Each row is a point. The points of each table are mixes of a few directions, plus a little noise. Count the directions of each table, and those that both share. Where both have some left over, give the other angles between the two spaces (their principal angles), to ten degrees, smallest first.

First, 4 rows:
[[-13 -23 -26]
 [ 15  32  33]
 [  6 -56   8]
 [-10  47 -14]]
Second (7 x 3):
[[-17  11 -29]
 [  3  15   8]
 [  1  29   3]
 [ 18  -2  34]
 [ 14  59  32]
 [  0 -56  -6]
 [-20 -54 -41]]
Directions: first 2, second 2, shared 2

First (8 x 6):
[[-29  -2   6  -1 -30   2]
 [ 23   1  -5   1  24  -3]
 [-98  -9  20  -6 -98   5]
 [ 18   3  -4   1  18  -1]
 [-40  -4   9  -3 -41   2]
 [ 36   3  -8   3  36  -2]
 [ 31   2  -7   2  33  -2]
 [ 55   5 -11   3  56  -4]]
Second (8 x 6):
[[ 17  -6 -28 -13 -21   4]
 [ 47 -18 -78 -38 -59  11]
 [-20   7  32  16  24  -4]
 [  5  -2  -9  -4  -7   1]
 [-39  15  63  31  48  -9]
 [-26  10  43  21  33  -6]
 [-16   6  26  12  20  -4]
 [ 30 -11 -49 -24 -37   7]]
Directions: first 1, second 1, shared 0; angles 90

First, 10 rows:
[[-30  48  -3 -29   1 -31  -9  -2 -47  -9   8]
 [  0   7   8  -7  -9 -46  21   8 -39 -39 -41]
 [-13  13 -23  34  29  23 -32  34 -14 -28 -14]
 [ 22  10   9  -5  -4  26  -8  -2   5  17  13]
 [-45 -34  15 -13   9  11 -51  39  -6  27  -5]
 [-44  10 -31   7  13 -35  10 -13  -5 -22   7]
 [  2  21   8  -8   4  26 -33  19 -17  13   8]
 [ -7 -62 -47  77  31  29  11   3  71 -20  -8]
 [ 68  -1  25 -14 -30  17  39 -36  29  24  13]
 [ 47 -11  38 -44 -46 -18  53 -52  23  37  17]]
Second, 9 rows:
[[   5    3   -3   -3   -9  -10    4   26    9   -8   18]
 [   6    3   -2   -4   -9   -8    4   25    9   -7   18]
 [ -12   -5    6    9   25   25  -10  -70  -27   20  -49]
 [   7    3   -3   -4  -14  -13    5   39   15  -11   27]
 [  18    8   -9  -12  -36  -34   14  100   39  -28   69]
 [ -10   -3    5    6   18   17   -7  -50  -19   14  -35]
 [ -21   -8   11   16   43   40  -18 -115  -44   35  -80]
 [  11    4   -7   -8  -23  -22   10   65   24  -20   45]
 [  -4   -2    1    2    6    7   -4  -18   -7    6  -12]]
Directions: first 5, second 1, shared 0; angles 90

First:
[[-20  13  17 -42  -6  10   9  18  -5  10  19 -23 -61  -4]
 [-31 -14  10 -84 -50 -15 -19   8   8  28  25   2 -35  21]
 [  3  33  47 -46  17  13  31   5 -42  14  -8  -5 -23 -43]
 [  0  -7   8  18  -6  12 -27  22  64 -16   9   4  64 -19]
 [  5 -30 -26  49 -10   5 -30  -1  58 -29  40 -28  48  12]
 [ 21  -5 -34  69  26  -5  -4 -13   5 -11 -42  23  14  17]
 [-27  20 -35  23   7 -16  23  11 -37   7 -41  39 -58  38]
 [ 21  -9 -27  47  16  -8   0 -21  -8 -10 -22  10  19  14]
 [-42  -2  14 -53 -45 -10  10  10 -17   2  63 -18  10   2]
 [ 33 -15  -3  44  14   1 -11 -21  15 -16  -9   3  72 -15]
 [ 37  16  28 -25  37  10  18 -19 -42  22 -38  -6 -49 -28]]
Second (11 x 14):
[[  0  46  -8  43   5  -7 -79 -43   3  -2 -22  -6  34  13]
 [-16   8   9  30  16 -23  -9 -44   9   9  14  14  -8  10]
 [  5 -65  29 -11  45 -70  34 -48  24  -9  57  30 -57  58]
 [-27 -17   7 -18  -1  30   5 107 -27  32 -61 -63  42 -44]
 [ -9  39 -19  42   0  23 -85 -22 -16 -19 -14  16  19 -38]
 [-27   3 -11 -25  35   7  34   9   0  12  22   8 -10 -18]
 [ 17  20 -25  -5 -19  34 -25   1 -11 -29   4  23  -3 -29]
 [ -4 -11  28  25 -31 -11  21  11   1  25 -26 -26  11   8]
 [ 11 -18 -10 -33   2  14  15  30  -7 -15   8   5 -12 -11]
 [ 23  15 -15 -29  -3   4  13  -4  11  -8   7  -2   5  25]
 [ 28 -19  14 -19 -48  -3  77   4  13   4  11   1 -21  26]]
Directions: first 6, second 6, shared 0; angles 40, 60, 70, 80, 90, 90

First, 10 rows:
[[  5  14  -7 -26 -13  19  27 -29   7  16  27  -2   3   5 -23   5   5  -4
    9   4]
 [ 14  15   3 -50  -3  30  41 -34  23 -21   3  -4 -14  22 -34 -35  -2   8
   32 -14]
 [-10   0   0  27  38 -26  20  62  21 -22 -16  -4  14   3   4  -2  19   4
  -14 -47]
 [ -8  34  30  -1 -55 -16 -37  18   5 -17  -7 -31  -6 -35  18  12 -41 -43
  -31  32]
 [ 15  15  48  26 -35 -18 -95  14 -38 -24 -13  -7 -49 -38  11  -7 -30  25
   -6  47]
 [-31 -91 -52  28  31  -6 -14 -21 -20  27 -65  31  45  27  90   9 -14 -36
   -8  11]
 [ 32  20  -3  17  40  11  18  -4 -24  39  85  27 -23   2 -81  16  73  88
   29 -19]
 [-16 -37 -25   9  25  -4  14   2   4   4 -30  11  25  19  33  -1   1 -16
   -3 -14]
 [ 17  36  19 -27 -10  14  20  -7  14 -16  25 -11 -22   0 -46 -17   6  19
   17 -10]
 [-19  -5 -13  -1 -19  -5   6  -1   9  12  -9  -9  27  -4  29  20 -17 -46
  -23  11]]
Second:
[[  -2   -4    5   -9   -2    8    0    5    3   -6  -16  -15   -8    7
    -9  -32   -9    8   22  -29]
 [  10   24   17  -22  -18   17    2   23   16  -22  -24  -36  -21   25
   -13  -64   -8   -2   40  -49]
 [  41   16   -1  -31   26   19   37 -100   -9   -7   82   78  -22  -14
   -50   70   38   51  -21  106]
 [  -9  -11   -2    5    1   -2   -5   10   -2    4  -13   -9    5   -1
     5  -10   -8   -2    4  -17]
 [ -24   -6   -5   30  -13  -21  -23   55    2   11  -33  -30   22   -1
    40   -7  -13  -40  -13  -32]
 [  -5   18    9    1  -23    0  -12   50   14  -11  -35  -45   -3   19
    14  -50  -12  -26   21  -52]
 [ -25  -33   -3   11    2   -5  -14   25   -4    9  -38  -26   10   -1
    11  -34  -24   -1   18  -53]
 [  13  -13  -10   -5   26    2   18  -65  -15   10   51   58    1  -21
   -21   65   20   32  -28   73]
 [   8   37    7    3  -23   -4   -5   36   13  -10   -6  -22   -2   13
    17  -10    6  -34   -5   -6]
 [  -6  -28  -17   18   23  -13    3  -39  -19   22   33   47   18  -28
     5   70   11   13  -40   59]]
Directions: first 5, second 3, shared 1; angles 40, 50

First (10 x 32):
[[-17  39  -9  15  20 -33  21  -3  17   1 -13 -45   7  19 -22 -13 -57 -26
   -8   6 -43 -11 -30  -8  17  -4 -20 -22  -3  11  -7  10]
 [ 32 -64  -9 -29   0  12  -7 -12 -29  -2  33   9  23 -18   8  14  38  22
   37 -11  22  18 -23  11 -14  47  11  15  -7 -16 -26 -74]
 [ 17 -56 -16 -20 -25 -49  -9  50 -11  43 -16 -21  72  16 -20 -19  63 -28
   20  -7  57 -17  48 -34   8 -38  56  -8 -26  11  24 -30]
 [  9  53   5  10  -6  36  -8 -23  27  -4 -29  -4 -14 -12 -37  14 -20 -55
  -36   1   7  -7   8  23  38  17 -32 -30   5   7   9   7]
 [ 34 -14 -12 -35 -15   4   2  16  -6 -19  23 -45  41  10 -34  21 -21   8
    7 -43 -10  42 -25   8  43   7  12 -10   0 -13 -14  -8]
 [-45  73  13  12   1   9   8 -17  -4  10 -28  35 -12  33  11 -30  41  12
    2  37  37  27  49   5 -10 -55  36  -3  18  26   6  79]
 [ 21 -24  -1 -20 -33   0 -15  35  -4  11  -6  -3  33   5 -16   5  40  -7
   -3 -21  42   9  43  -9  21 -31  36  -2  -6  -1  23  10]
 [ -7 -20  14  14  -4  15 -13   3  -2   1   3  44 -37 -20  36   3  22  20
   -8  10   9 -21  22  -4 -33  -3  -5  23   3  -6  16   8]
 [-13 -61   1  34  40 -27   4 -13  -1   2  24  21 -53 -38  58  -3 -36  18
    9  23 -58 -69 -53 -17 -70  54 -55  32 -12 -15 -10 -69]
 [-30  75  15  19  23  33  17 -36  13 -43  11   8 -62   6  16   8 -70  36
  -21   5 -62  28 -39  25   0   6 -39   5  29  -4 -19  67]]
Second:
[[-38  22   1  28  26 -28   6 -17 -13  25 -15  39 -39  10  53 -33   5  25
   16  40   0 -12  11 -19 -53 -30   5   8 -10  22   2  43]
 [ 20   3  -9  11  11   3 -12 -26  11  20 -24   2  -5 -31 -25   9  -9 -53
   -9   8  10 -33  -7   8  10  39 -38 -21 -20  11  -3 -47]
 [  5 -48   4   4 -15 -28   0  64  23 -25  19 -43  11  -7 -14  15 -44   2
  -31 -36 -55 -40 -13 -25  16  -9 -15  20   6 -24  23 -10]
 [-55  -4   3  15  16 -55  17  18 -17  26 -10  19  16  34  29 -49  53  30
   30  44  18 -16  32 -33 -49 -54  48  25   3  21   3  22]
 [ 10  45   0 -36 -10  62   5 -50 -28 -15  13  23   9  29   8   3  44  28
   31   2  50  97   6  41  13   5  44 -17  20   0 -29  30]
 [ 28  31   2 -10 -10  53 -24 -32 -13  -4  -3  43 -37 -25   6  27   1  21
   -5 -17  26  43   9  28  13   6 -13  -6  -6   4  -7  43]
 [ 24 -41   0 -23 -22   2   9  43  23 -37  27 -67  47   8 -45  23 -27 -23
  -20 -41 -34  -5 -26   2  46  23   0  -1  19 -33   7 -51]
 [-13 -36  12   6 -15 -25   2  69  10 -30  30 -19 -15   8  24   9 -45  54
  -22 -34 -61 -14  -3 -29  -6 -44   5  37  13 -25  26  51]
 [-10 -17  -3  28  18 -39   8  12  23   9  -8 -29  -9  -8   5 -10 -46 -36
  -15  11 -45 -61 -26 -21 -13  17 -35  -7 -11  -2  11 -38]
 [ 34 -16   0 -16 -25  19 -35  16  -5   8 -16  23  21 -43 -53  32  47  -9
  -13 -26  49  -5  38  11  35  -3  -4  12 -13  10   4  -8]
 [ -4  60 -12  -7  27  33  18 -94 -13  19 -16  12  -1  25  13 -26  20 -41
   38  49  41  45 -23  36 -11  51   6 -52   1  18 -36 -36]]
Directions: first 6, second 5, shared 3; angles 30, 40

First (8 x 32):
[[-14   2 -59 -13  34 -33 -17 -16   8 -31   6  -2  -7  28  31   1  15 -24
   12  46  14   7 -26 -16  45 -14  -1 -14  27  -6  37  -9]
 [-28  14 -49   2  29 -45  -5   7  10 -29   7  20 -21  33  17   6  -2 -22
   14  38  19  23 -23  -9  50 -49 -31 -10  14  -4  15 -11]
 [ 15   0  21   5 -60  30  -3   5 -11  12  18 -11  31 -36 -28  11   3   4
   -3 -41  23   5  10  15 -16   1  42   2  -5   1 -41   0]
 [ 19 -10  30  -2   7  31   9  -8  11   9 -19  -8   4 -13   8 -20   6  21
  -16 -14 -19 -12  -1   2 -38  41   2   9 -11   4   8  15]
 [  3 -20  18 -14   8 -26  -3 -17 -48  47  -3 -23  -6  11 -25  19 -18  -8
   15  14 -51 -56  53 -11  -8  35  10   5   1  -6  16 -17]
 [-17  20  18  23 -40  -6  11  36  -6   7  16  25  -3  -9 -33  19 -26   1
    4 -28  20  26  14  15   7 -55 -19   4 -16   3 -55  -7]
 [  4   3  27   9  -1  16  15  11   9   7 -10  10  -6  -7  -4  -8  -8  14
  -11 -17  -9   4   2   8 -22   2 -17   8 -15   4 -13   9]
 [ 18 -11  -7 -11  24  31  -3 -20  30 -20 -15 -10   7  -7  35 -30  29  13
  -15   6   4   3 -32  -4 -19  38  13  -1   6   3  30  18]]
Second (10 x 32):
[[ -8   1  18   5  27 -12  14   7  -1  11 -16  12 -25  16  -1  -5 -18   8
   -3   8 -30 -11  13  -2 -10   1 -38   7 -12   2   8   2]
 [ 19 -17 -60 -30 -64  -1 -51 -37 -40  -4  51 -55  65 -28 -12  35  39 -41
   29   3  52 -12   1  -7  42  16 121 -23  45 -14   0 -24]
 [ -7  -7 -22 -12  46 -27  -5 -16  -1  -5 -11  -4 -18  28  21  -5   3 -10
    6  38 -21 -16  -3 -16  15  12 -16  -4  11  -4  41  -4]
 [ -1   3 -18  -1 -34  -4 -14   1 -13  -3  23  -8  20 -11 -14  17   5 -15
   12  -7  28   8   1   3  20 -18  32  -7  11  -4 -18 -10]
 [  4   3   0   3  -8  16   0   2  13 -10   1   2   7 -10   6  -7   8   5
   -6 -10  15  13 -14   4  -5  -2   6  -1  -1   2  -6   6]
 [  7   1  43  11  12  25  22  11  18   9 -24  13 -14  -6   2 -20 -10  27
  -20 -19 -23  -1   2   8 -39  15 -32  13 -23   8  -6  17]
 [ -5  24  29  29 -10  36  25  36  48 -24 -12  39 -10 -15   7 -23  -6  29
  -25 -36  25  51 -32  20 -24 -35 -44   9 -26  12 -37  23]
 [ -5   9  17  12 -21   5   8  18  -1   6   5  12  -1  -9 -17   6 -13   5
   -2 -20   7  11   7  10  -5 -21 -10   4 -11   3 -28   0]
 [-10   6  13   9  13  -9  13  13   2   5  -9  16 -19  10  -5  -2 -16   6
   -2   1 -14   2   7   2  -4 -13 -33   5 -11   2  -5   1]
 [  5 -22 -20 -25  40 -28 -14 -35 -25  14  -8 -27  -6  24  13   3   7 -15
   12  42 -37 -45  17 -21   9  44  14  -4  18  -8  52 -10]]
Directions: first 4, second 4, shared 4
